Every row gives one point. Each copy is the shape, with its points in the same order, turned, moved and blurred by noise. Is it also mirrored, or only turned?
In the rows, 128 means zero.

Shape (6 x 2)
[[ 99 106]
 [ 95 155]
 [213 122]
 [167  78]
 [120 177]
 [160 118]]
Copy 1 (6 x 2)
[[150 161]
 [105 166]
 [130  42]
 [176  94]
 [ 74 143]
 [140  95]]
Copy 1 is: mirrored
Copy 2 (6 x 2)
[[169  98]
 [174 135]
 [ 52 100]
 [103  65]
 [149 166]
 [109 105]]
Copy 2 is: mirrored
Copy 3 (6 x 2)
[[101 161]
 [148 184]
 [166  64]
 [105  88]
 [176 171]
 [143 108]]
Copy 3 is: only turned
Copy 4 (6 x 2)
[[168 138]
 [122  95]
 [ 76 208]
 [146 208]
 [ 98 103]
 [121 175]]
Copy 4 is: only turned

Shape (7 x 3)
[[131 225 117]
 [193 103 126]
 [140 104 119]
 [117  76 151]
 [123  94  76]
 [110 159 192]
 [ 79 138  99]]
Copy 1 (7 x 3)
[[140 103  23]
 [156 195 128]
 [133 141 136]
 [ 87 149 158]
 [156 110 163]
 [ 59 140  72]
 [118  74 118]]
Copy 1 is: only turned
Copy 2 (7 x 3)
[[110 118  41]
 [179 159 155]
 [136 124 162]
 [104 133 191]
 [149  80 170]
 [ 63 161 117]
 [ 94  73 134]]
Copy 2 is: only turned
Copy 3 (7 x 3)
[[129  91  18]
 [180 140 157]
 [125 118 130]
 [111 105 177]
 [ 94 163 129]
 [136  34 123]
 [ 72 113  85]]
Copy 3 is: mirrored

Shape (8 x 4)
[[ 75 110  89  79]
 [189  97  95 189]
 [ 93 134 214 206]
 [148 117 130 116]
 [150 172  85 122]
 [154 156  95 103]
 [ 80 164 151 121]
 [168 141  81  90]]
Copy 1 (8 x 4)
[[137  99 217 109]
 [121 108  71  63]
 [239 179  98 135]
 [121 134 140 112]
 [111  82 120 148]
 [100  96 135 148]
 [176 118 171 171]
 [ 86  91 138 125]]
Copy 1 is: only turned
Copy 2 (8 x 4)
[[ 92  77  98 105]
 [109 224  95 181]
 [103 216 196  68]
 [145 151 104 121]
 [133 121 133 187]
 [146 122 116 169]
 [123 115 179  90]
 [154 122  89 164]]
Copy 2 is: mirrored
Copy 3 (8 x 4)
[[126 146  52 119]
 [161  50 147 203]
 [120 189 220 162]
 [137 101 124 123]
 [ 83  75 105 130]
 [ 93  76 115 108]
 [ 94 157 132 108]
 [120  57  90 100]]
Copy 3 is: mirrored
Copy 4 (8 x 4)
[[167 181 128  76]
 [ 78  50 139  76]
 [ 48 139 151 203]
 [142 104 123 115]
 [122 111  63  85]
 [145 108  76  90]
 [120 175  98 147]
 [163  96  82  71]]
Copy 4 is: only turned

Shape (12 x 6)
[[122  94 125 179  88 212]
 [100 104  90 201  86 185]
 [184 189 127 131 167  78]
 [156 146 106  92 177  91]
 [130 160  85 101 132  83]
 [ 88  93 161 158  56 194]
 [106  75 129 126 121 145]
 [ 71  99 155 171 144 177]
 [115 187 104 126 183  72]
 [114 212 137  98 166  96]
 [134 121  68 116  96 156]
 [135 134  77 117 126 202]]
Copy 1 (12 x 6)
[[118 218  67 155 127  58]
 [100 185 104 149 142  21]
 [167  65  97 120 170 155]
 [130  92 106  94 136 173]
 [111 107 149 108 182 150]
 [133 231 122 189 120  71]
 [119 184 131 123  98 110]
 [108 160 105 170  67  69]
 [111  39 141 128 149 136]
 [118  52 128 170 163 164]
 [ 96 183 109 109 171 115]
 [ 73 174  65 129 162 109]]
Copy 1 is: only turned
Copy 2 (12 x 6)
[[204  64 130 114  71 106]
 [174  70 154 105  38 126]
 [ 69 150  64 164 132 185]
 [ 81 179 103 161 130 133]
 [ 93 170 143 164 107 161]
 [207  51 171 109 115 123]
 [138 103 157 130 122  87]
 [150  83 139  62 113  97]
 [ 54 176 116 116 117 170]
 [ 94 182 111 113 155 190]
 [158 141 151 169  68 127]
 [189 160 119 137  74 116]]
Copy 2 is: only turned
Copy 3 (12 x 6)
[[185 168 123  75 172 170]
 [186 212 127 106 155 175]
 [ 74  87 102 207 141 134]
 [121  94 108 203 105 122]
 [ 90 136 109 177  77 122]
 [155 170 166  44 170 158]
 [172 136 150 114 130 105]
 [180 145 188 120 182 148]
 [ 98 133 145 226 112 150]
 [ 73  96 161 186  97 171]
 [154 157  91 124  91 157]
 [179 132  95 119 116 208]]
Copy 3 is: only turned
Copy 4 (12 x 6)
[[ 96  75  84 127  75  98]
 [ 96  58 117 176  70 113]
 [198 185 121 157 164 166]
 [179 168 173 118 161 146]
 [142 149 184 155 162 166]
 [ 41 102  81 144 103  85]
 [102 120 145 118 130  82]
 [ 98 141 122 138  65  58]
 [177 211 176 175 140 155]
 [151 228 156 144 132 160]
 [111  91 161 130 117 156]
 [122 100 141  89  88 164]]
Copy 4 is: only turned

Shape (11 x 8)
[[121 103  92 111 155 104 146 160]
 [122 175 159 104  74 128 171 134]
 [182 208 110  83  58 158  61 163]
 [ 89 153 161 176 131 100  94 140]
 [ 78  99  88 129  91  66 109 113]
 [169 195 107 198 164 145 128  85]
 [119 122 135 135  87  68 112 117]
 [192  99 151 138 140 160 150 191]
 [ 83 102 162 134 162  90 114  98]
 [ 80 145 100 183 122 170  92  78]
 [123 139 110 145 162 151 148 135]]
Copy 1 (11 x 8)
[[148 136 129 110 183 158 147 169]
 [136 124 102 176 114  94 138 160]
 [ 52  35 151 189 151 100  98 150]
 [119 153 104 158 134 177 145  77]
 [132 151 176 116 157 137 208 121]
 [ 62 149  86  75 130 144  57 127]
 [119 155 159 156 160 120 167 104]
 [182  96  88 139 213 156  71 163]
 [172 186 156 131 129 195 145 103]
 [112 114 124  69  74 155 135  91]
 [132 130 102  96 137 173 123 162]]
Copy 1 is: only turned
Copy 2 (11 x 8)
[[131 126 128 143 152 157 145 201]
 [118 136 120  55 130  65 130 168]
 [ 87 128 249  88 172  55 130 129]
 [135  73 120 116 114 129 128 100]
 [222 127 141 126 146 140 143 152]
 [ 80 133  96 197 148  70 118  97]
 [177 133 145 107 109 121 122 135]
 [ 37 162 141 104 120 165 148 164]
 [161 104  90 120 133 169  78 141]
 [145 113 100 134 207 112 131  68]
 [ 89 118 102 138 169 127 136 158]]
Copy 2 is: mirrored
Copy 3 (11 x 8)
[[ 98 115 122 139 184 133  90 152]
 [134  97 125  82 119  78  78  69]
 [ 71 171 104  60  59  48  48 142]
 [100 116 192 143  98 109 141 115]
 [110  75 155  78 155 116 149 181]
 [121 127  93 205  82  55 140 128]
 [110  65 156  95 109 113 112 148]
 [ 90 138  83 153 113 176  53  98]
 [158  97 194 152 138 140 119 151]
 [153 160 135 131 104  90 191 149]
 [122 144 112 162 147 108 112 119]]
Copy 3 is: mirrored

Shape (13 x 9)
[[102 127 121 196 119 187 115 123 126]
 [137 138  92  70 165  74  83 205 120]
 [ 57 139 122  70 115 123 195 112 175]
 [ 81 100  81 115 114  85 194 118 166]
 [115  79 169 168 129 161 101 131  74]
 [ 70  87 121  77  67  96 139  96 173]
 [149 158 167  99  99  66 108 176  82]
 [135 117 193 148  85 165 105 152  77]
 [128 132 200 157 140 120  67 139 104]
 [201 148 188  71 182  95 127 165  77]
 [171 145  86  78 140 102  96 142 125]
 [153 131 132  56 145 100 118 201 126]
 [ 59 120  96 152 134 169 118  95  85]]
Copy 1 (13 x 9)
[[132 113 100  71 183 118 110 122 123]
 [152 180  75 217  67  84 118 154 119]
 [119 165 172  98 114  69 200 157 190]
 [ 64 146 144 115  88 103 169 151 191]
 [124 115  98  88 154  65  90  57 113]
 [ 65 141 147 105  96  43 206 149 137]
 [129 135 120 233 139  39 124 105 120]
 [148 112 128 133 174  58 123  55  94]
 [128 160 105 146 176  44  81  88  80]
 [187 161 168 219 101  51  61  93 119]
 [149 123 126 179  81  81 106 175 108]
 [163 175 126 203  77  89 140 116 119]
 [139 109  72  59 151  62 122 135 163]]
Copy 1 is: mirrored
Copy 2 (13 x 9)
[[147 124 108  92 132 131 145 154  43]
 [ 75  59 124 158 106 194 103  87 171]
 [138 139 189 193  92  79 166 111 144]
 [140 118 215 136 139 101 142 135 160]
 [ 79 167  99  83 139 162 165 134  71]
 [139 148 204 186 156 141 193 132 140]
 [125 144  76 134 113 201 138  91 185]
 [113 184  48 115 137 165 160 139  91]
 [115 121  69  86 127 189 187  85  96]
 [ 66 141  53 121 120 153 112  17 172]
 [123  96 132 161 142 177  86  71 133]
 [ 77  99  94 175 117 156 113  91 174]
 [118 157 176 102  88 150 137 138  47]]
Copy 2 is: mirrored
